Rows are points. Any point is a mix of the corners, with weights that add up to 1. It lies inside the corners' shape when no weight is negative. Is each point inside? If not, which corners have a negative weight?

Corners:
(1): [ 10 -24]
(2): [56 20]
(3): [-29 -18]
Points:
[-36 -33] => outside (2)
[ -9 -18] => inside
[38  7] => inside
[60  8] => outside (3)

Corners:
(1): [-60 -26  16]
(2): [ 7 22 -2]
(3): [23 15 10]
(4): [  7   7 -12]
Points:
[-23   5  -6] => outside (3)
[-40 -11  13] => outside (4)
[4 4 8] => outside (2)
[28 23 -6] => outside (1)

Corners:
(1): [ 45 -10  30   0 -30  11]
(2): [  7   2   5 -12  11   1]
(3): [ 31   7   7  23   6 -16]
(4): [ 58 -10  17   3  20   8]
(5): [  6  -8 -60 -17  10  -2]
(6): [-21  -8   2  13 -21  46]
(7): [ -4 -50   0  17  -1  34]
Points:
[14  0 -5 -1 -5 15] => outside (7)
[ 19 -12  -4  -4  -3  18] => outside (3)
[ 12   5 -14  -8   2   3] => outside (7)
[ 17 -29  -6  21  11  30] => outside (1, 2)
[ 38 -11  10   8  -2   9] => outside (2)
[ 12 -21   0   1 -17  32] => outside (2, 3)
[25 -8 -3 12 -4  2] => outside (2)
[ 15 -18  -6   8  11  15] => outside (1)

Corners:
(1): [ 24  -3 -19 -25  -7  11 -24   1]
(2): [  9  -8 -10  -4  -3  17  33  10]
(3): [ 58 -13   9  28   4  -5 -10 -60]
(4): [ -9 -14   9   4 -23   8 -42 -15]
(5): [-23  23   0  -4   9   9 -14   4]
(6): [-9  6  2 -6 -2 10 -7 49]
(7): [ -2  -3  21 -14   3 -33  46   0]
(8): [ 49  -8 -46  23 -27 -18 -14 -45]
(9): [-13 -19 -23   4  29  -1   4  10]
Points:
[ 30  -1 -23   7 -18   2 -23 -24] => outside (7, 9)
[ 28 -10 -17  12  -8  -8  -7 -37] => outside (6)
[ 4 -1 -4 -2  6 -6 10  3] => outside (4)
[-3  0  1  3 -3  2 -4  4] => outside (1)
[ 15  -6  -6   4  -9  -3 -17 -16] => outside (2)
[ 43  -1 -22  18 -33   7 -40 -52] => outside (6, 7, 9)
[ 37 -16 -17  16 -13   1 -15 -28] => outside (5, 7)
[ 16 -11  -5  -1  -5 -18   6  -6] => outside (2, 5)

Corners:
(1): [  7 -12 -22 -31 -32   2 -44  10  40 -42  -3]
(2): [  4  10 -31 -29  15 -37 -30  38  28 -23  -5]
(3): [-16   1  17   8  -4   7   2   4  41  45  18]
(4): [ 10   4  -3 -25  54 -23 -40 -19  32 -44  17]
(5): [ 12  16  21  36 -44  15 -29  -7 -53  -1  27]
(6): [ -9   1 -19 -44  22  13 -46  28  21 -60   9]
(7): [ 14   6  32 -46 -11  12  40  -2  42  53  13]
(8): [  2  10  28  14 -36  -6   9  12 -32 -18 -13]
(9): [-27 -17  35 -39 -21   9  26  -4  11  57   8]
(10): [ -6   5 -44 -11  33  10 -31 -24  18   2  -3]
(11): [-16   3   4   9 -31   6  31 -22 -31  -6  34]
(12): [ 30 -18  12  27 -26   5  34  -2 -31   9  18]
Points:
[ -7   2  -7 -42  23   1 -29  13  49  -3  -4] => outside (5, 11, 12)
[-4  2  3 -3 -7  3 -9  2 17 10 11] => inside
[  5  -6  19  -4  -9   7   5 -12  12  30   9] => outside (2, 6, 11)
[  0  -1  -2 -19   1   3 -18   5   9 -21  12] => inside
[  0  -3  -9 -17  -9   6 -19   9  15  -6   2] => outside (4, 11)

Corners:
(1): [ -1 -34 -10  17 -40   5  24   8  16 -12 -15   5]
(2): [-40   4  33  20  17  -6  18 -25 -15 -19 -14 -36]
(3): [ -7  14  18  10 -19  34  22   8  13  32  14   7]
(4): [  1 -12  -3   0 -58 -24 -12   6  -3   0  -2 -32]
(5): [ 22 -13 -17 -14 -33  21  35   3 -38   5  17   2]
(6): [-17  -5  -1  14 -25  36 -15 -19 -22 -15  -2  -4]
(7): [ 19  -1  46 -29 -11  39 -24 -17 -32  40  13  16]
(8): [-46   0  21  13 -13   7   6  -2  24  44   7  23]
(9): [-19   7 -11 -11 -10 -30  30  13  14 -21   0 -21]
(10): [-38  14 -23   9   7   1  -3  -7 -16   9 -39  -4]
(11): [  7  -6 -24 -10  16 -23  60 -53  -8 -23  18 -48]
(12): [ -2 -36  -8  21  -7 -25 -11   3  18  33  18  -7]
(13): [ 21   8  15   8 -18 -25  31   1   0 -10   4  13]
Points:
[ -6  -4   3   5  -5  20  19 -19 -10   9   6   0] => outside (4, 9)
[ 14 -16 -28   2 -42 -21  16  -1 -10  -5   0  -5] => outside (2, 3, 7, 9)
[ -5  -5  -1   6 -17  -1  10  -2   6  11   2  -2] => outside (2, 5)
[-11 -13  -5   5  -3  13   7  -7  -5   4   4 -13] => outside (4, 8, 13)
[-10 -10  -8   8  -7 -16  33 -12   4  -6  -1 -19] => outside (6, 7)
[  4  -9  -3   0 -25  10  18  -3 -15   1   4   0] => inside
[-15  -5   4   3 -22  -6   9  -6   4  11   4  -8] => inside
[  0  -3  -5   0 -12  -5  21  -9  -9 -12   1 -18] => outside (8)
